Rows are points. The last column is the point's height on a tilted bowl or saddle (a function of degree 2), plus a little noise. Along how many of its main directions does it bend up, bend down or stay straight?
In the rows, 128 means zero.

Points:
[[110  90  83 118]
 [156  89 149 103]
 [110 124  26 123]
 [136  96 104 112]
 [179  59 162  64]
 [182 174  98 151]
 [ 45  85 152 203]
 [124 141 154 124]
 [180  45 121  50]
 [170 143  59 144]
 [ 96 124  60 136]
 [173  81 163 102]
 [ 67 117 138 173]
 [141 201  66  39]
 [155 135 148 138]]
Directions: 1 up, 1 down, 1 straight

Points:
[[157 108 162 110 128]
 [122 110  56 164 148]
 [ 86 148 115 114 121]
 [130 127 140 165 127]
 [103 173 157 162 133]
 [148 208 206 144 165]
 [ 73 150 110 123 121]
 [105 112 202  26 199]
 [195   7 117 140 160]
 [101 123 109 181 138]
 [ 61 129  85 136 131]
 [128 129 185 115 137]
 [178 126  95 123 118]
 [189  47 116 178 147]
 [140  94 107  88 130]
 [120  40 190 245 249]
 [107 139 124 104 121]
 [144  72 195  85 166]
 [ 81  91 125 123 131]
 [179 187  72 131 141]
 [133 194  86 208 169]
 [147  87 125 109 125]
 [166 161 102 111 123]
 [170  71 104 194 150]
 [ 66 144 117 104 122]
 [128 204 129  83 143]
 [157 120 158 137 123]]
Directions: 3 up, 0 down, 1 straight

Points, 78 rows:
[[ 81 191  85 154  85 139 131 123 119]
 [118 114 194 166 159 111 127 117 108]
 [ 90 204 101  88 150 125 184  83 116]
 [190 109 184 146 192  92 115  66  84]
 [124 135 114 177 208 112 126  88  89]
 [161 100 188 130 124 147  92  42  58]
 [140 124 115 109 152  83 114 114 108]
 [186 146 175  76  74 181 103  98  81]
 [165  86  72  62 177 177 112 138  96]
 [116 148 128 152  27  97 115 114  48]
 [141 182 128 177 126  47 188 114  81]
 [139 121 108  69 164 168 169 100 135]
 [108 154  90 123 100 148 170 161 128]
 [ 66 145 145 101 105 164 102 120 134]
 [156  84 130 157  92  76 160  82  90]
 [111 130  93  89 133 171 184  57 115]
 [123  82  76  69 129 153 179  89 126]
 [138 102 187 137 150  73 139  45  72]
 [126 125  76 179  57 142 131 179 117]
 [ 83 170 196 204 117 188 186  64  33]
 [131 135 125 118 165  77 141  68  94]
 [166 128 143 140  96 128  92 181  87]
 [134 200 185 184 161 138  81 115  44]
 [ 90 128 139 149  60  27 133 140  47]
 [ 84  78 177 175 120  95 110 191  98]
 [136 119 117 156  83  85 133  86  89]
 [167 123 114 128 188 126 135 149  97]
 [103 150 172  89 134  62 160 115 106]
 [194 121 144 121 175 103 116  73  95]
 [172 171 116 117 164  55 111  99  64]
 [126 131 105  99 155  95 155 176 100]
 [107 124 136 101 163 146  91 112 118]
 [193  73 136 145  98  46 151 101  74]
 [125  91 140 115 195  83 131 148  88]
 [172 121 175 191 122 169 157 135 131]
 [101 180 150  89 130 101 129 152 135]
 [161 155  72 209  94 152 173 117 180]
 [111 178  45  44  65   7  70 114  42]
 [175  90 191 157 122 130 198  99  95]
 [219  77 178  64 165 129 246  81  65]
 [121 105 135  79 117 109 188 121 112]
 [135  70 107 179 117 145 169 176 124]
 [142  97 164 174 153 144 139 177 112]
 [111 118  68 182 137 104 126 151 143]
 [108  81 171 140  98 169 183 112  76]
 [134  93 103 116 193 160  80 130  80]
 [ 94 180  85  64 146 166 248 139 129]
 [106  76 134 142 172 190  79 101  79]
 [ 78  53  79 133 120 132  83 117 102]
 [171  99 122  94 131 208 133 140  84]
 [127 149 122  83 111 103 178  99 119]
 [144 136 141 112 135 160 180 125 115]
 [125 156 128  59 151 128 156 114 156]
 [206  95  81 162  72 102 100 121  88]
 [124  69 104 164 149  89 171  96 137]
 [159 155 156  98 116  89 138 112 105]
 [174 141 115 127 158 138  88  82  88]
 [159  92 104  75 115 197 114  86  95]
 [128 102 163 162 115 210 130 150  84]
 [202 118  41 189 155 185 126 109 155]
 [124 174  46 111 112  95 114 122 111]
 [151 188 179  87 247 173 192  68   8]
 [115 157  79 130  99  84 153 125 113]
 [121 195  91 145 101 149 165  96 109]
 [171  59 121  89  88 137 103  94  64]
 [103 116 202 153  94 113 148 147 100]
 [205 145 139 216 147 138  73 138 126]
 [127 173 169 127 149 156  57  94  62]
 [207  52 178  49 134 152 111 153  73]
 [107  65 181 149 112 134 134 110  98]
 [160 159  82 121  96 108 151 121 115]
 [ 97 160  90  88 134 161 149 190 127]
 [111  29 127 107 195 125 143 130  92]
 [ 82 168 122 153 179 154 108 138  85]
 [134  80  89 150 119 135 137 127 125]
 [140  81 174 134  48 141  89  63   8]
 [121  24 129 146 165 154 174 121  98]
 [163 102 109 109 138  97 137  88 114]]
Directions: 1 up, 4 down, 3 straight
